Each point is reached from the start by the listed moves, each made once or not at all, plus a little noise. Is the number of moves made odd or even? Then give how often each move was made.

Moves:
(1): [15 10 76 -5]
(2): [ 24  46 -10 -54]
Start: [-1  3 16  0]
Points:
[11 13 93 -5] => odd (1, 0)

Moves:
(1): [ -2 -22  25   2   9 -12  14 -14   4]
(2): [-17   7   8  22 -23 -14 -33  -1   8]
(3): [ 13   1   9  -2   1  -3 -19   1 -34]
(4): [-12  -1   8  22 -10 -12  22  17 -17]
(5): [-17 -21   1   2  14  18 -22  16   9]
(6): [ -9   7  24  -6   1  28   8 -12  -9]
(7): [  6   3  -2 -32   6  -8   9  35  -2]
(8): [ 0  8  2  8 10 12 13 20 -5]
Start: [-12  -1   4   1   1 -16  14  19  -1]
Points:
[ -6 -12  49   0  17 -41  52  77 -55] => odd (1, 0, 1, 1, 0, 0, 1, 1)
[-42  12  22  54 -23 -31  14  55 -15] => odd (0, 1, 0, 1, 0, 0, 0, 1)
[-39 -32  37   4  27 -19  49  95 -12] => odd (1, 0, 0, 1, 1, 0, 1, 1)

Moves:
(1): [-22   2   5 -11  27 -10   6 -18   6 -12  15  21 -10 -10 -17  10   0   5
 -22   9]
(2): [ -9  13  25  13  -2  -2   2   4  12  -1   2  -4  11   6  -7   4   0  -4
   5 -11]
(3): [  4 -15  -9  -5 -11  16   1  10  -1  -4   5  18   6   6   3   6  13 -16
  -6   7]
(4): [-13  -7   7  -4  -9  -6  10  -3   7  -5  -9   2  -6   1  -1   9   4  13
   8  -1]
(5): [ -5   5  -5  -4   3  15  12 -10   6   0   4  -6  -9  19  -6  -3  -1   7
   7 -11]
(6): [-11   3   1   4   3  12  -5   1  -7  -2  -2 -19 -14   2  17  -1  15  11
   8   6]
(7): [  0   8   5 -27  -2  12 -15   4 -15  21   8 -12 -20  -7   2   7 -18 -10
  13   5]
(8): [ -3  -5   5 -14  11  18 -13   2  24 -12  18  -6  12  -7   9  10  -5   8
   0 -11]
(9): [-11  -1   3   1  23   1 -17  -4  26   2  -4   7 -10  18  21  22 -21   7
  11 -22]
(10): [-15   6 -17   0 -13   6   0   5  -4  -8   1  -8   6  -5 -12  -4  -7   4
 -16  -5]
(11): [  6   0  11   3   8   4  -4   0   2  -9  -8   0 -10   9   3 -19  -3  -1
  -5   7]
(12): [ -8 -32   3   0  -7  -1  11   4  -3   3   8 -19  12   8   7   5  -9 -21
   7  12]
(13): [  1 -10  -5   3  -4 -15 -15  -4  15   3  17 -10 -16  -5  -8   6  12 -15
   5 -14]
(14): [ -5  27  -2 -10  -8 -21   1  -3   5  -1  -6   0   0   3   8 -12  13 -10
   0  23]
(15): [  3   1  10   8 -23 -11  10 -21 -16  -4  20   6 -18  -9  26  -6  -6  -4
   1  -8]
(16): [ -8  -8   7  -9   5   4   0   4   8  11   4  14  16  -3   6 -22   3  12
   7 -17]
(17): [ -4   5  -6  -2  -3   4  18   9  18  -3 -12   1  -4 -11  -3  -3  -6  -7
   1  -5]
(18): [-13  -1  -7 -10  14   0  -1  -8 -16 -15  -9   1  -1   1  -2   0   9 -27
  13   5]
Start: [  0 -20 -24  27  -3  10 -12  -6 -27  -4 -16 -13  24   1  14  -7  -2  13
  15  -2]
Points:
[-53 -23 -23  -9  15  39  -2   3  53 -21 -11 -32  39  32  48 -33 -38  11
  30 -32] => odd (0, 0, 0, 0, 1, 0, 0, 1, 1, 1, 1, 1, 0, 1, 0, 1, 1, 0)
[-80 -19  -1  -1  12  11   1 -30 -22 -22  13 -18 -11  -6  27  25 -61 -42
  30 -22] => odd (1, 1, 0, 0, 0, 0, 1, 0, 1, 1, 0, 1, 0, 0, 1, 0, 1, 1)
[-66 -17 -34 -43 -37  38 -28 -25 -22 -20  35 -33 -22  -1  56 -16  31 -15
  57 -24] => even (0, 0, 1, 1, 1, 1, 1, 1, 0, 1, 0, 0, 1, 1, 1, 1, 0, 1)
[-47 -52  -5  20 -39  25  50 -18 -19 -34  -6 -15  14  21  30   6   2 -44
  53 -13] => even (0, 1, 1, 1, 1, 0, 0, 0, 0, 0, 0, 1, 0, 0, 1, 0, 1, 1)
[-64 -33  -4   6  38  -5 -17 -34  23 -38   9  -6  -2  53  16  11  12 -62
  30   3] => even (1, 1, 1, 0, 1, 0, 0, 0, 1, 0, 1, 1, 1, 1, 0, 0, 0, 1)
[-58 -28 -23 -19  23  32 -41 -23  -1  -6 -12 -26 -28  30  17 -13 -23   2
  58 -54] => odd (0, 0, 0, 1, 1, 0, 1, 0, 1, 1, 1, 0, 1, 0, 0, 1, 0, 1)
[-95 -23  17 -31  64  27 -43 -20  51 -19  11 -18 -17 -13  31  32  -7   6
  66 -57] => odd (1, 1, 0, 1, 0, 1, 1, 1, 1, 0, 0, 0, 1, 0, 0, 1, 1, 1)
[-39   2   7  14 -43  19  12  -6  15 -36   0 -18   9  -7  65  -1  28   6
  34  -1] => even (0, 1, 1, 1, 0, 1, 0, 1, 0, 0, 0, 0, 0, 1, 1, 0, 1, 0)
[-70 -42 -32 -39   7  43 -25  -7  30 -18   2 -59 -26  28  62  40   5 -49
  84  -7] => even (0, 0, 1, 1, 1, 1, 1, 1, 1, 0, 0, 1, 1, 1, 0, 0, 1, 1)
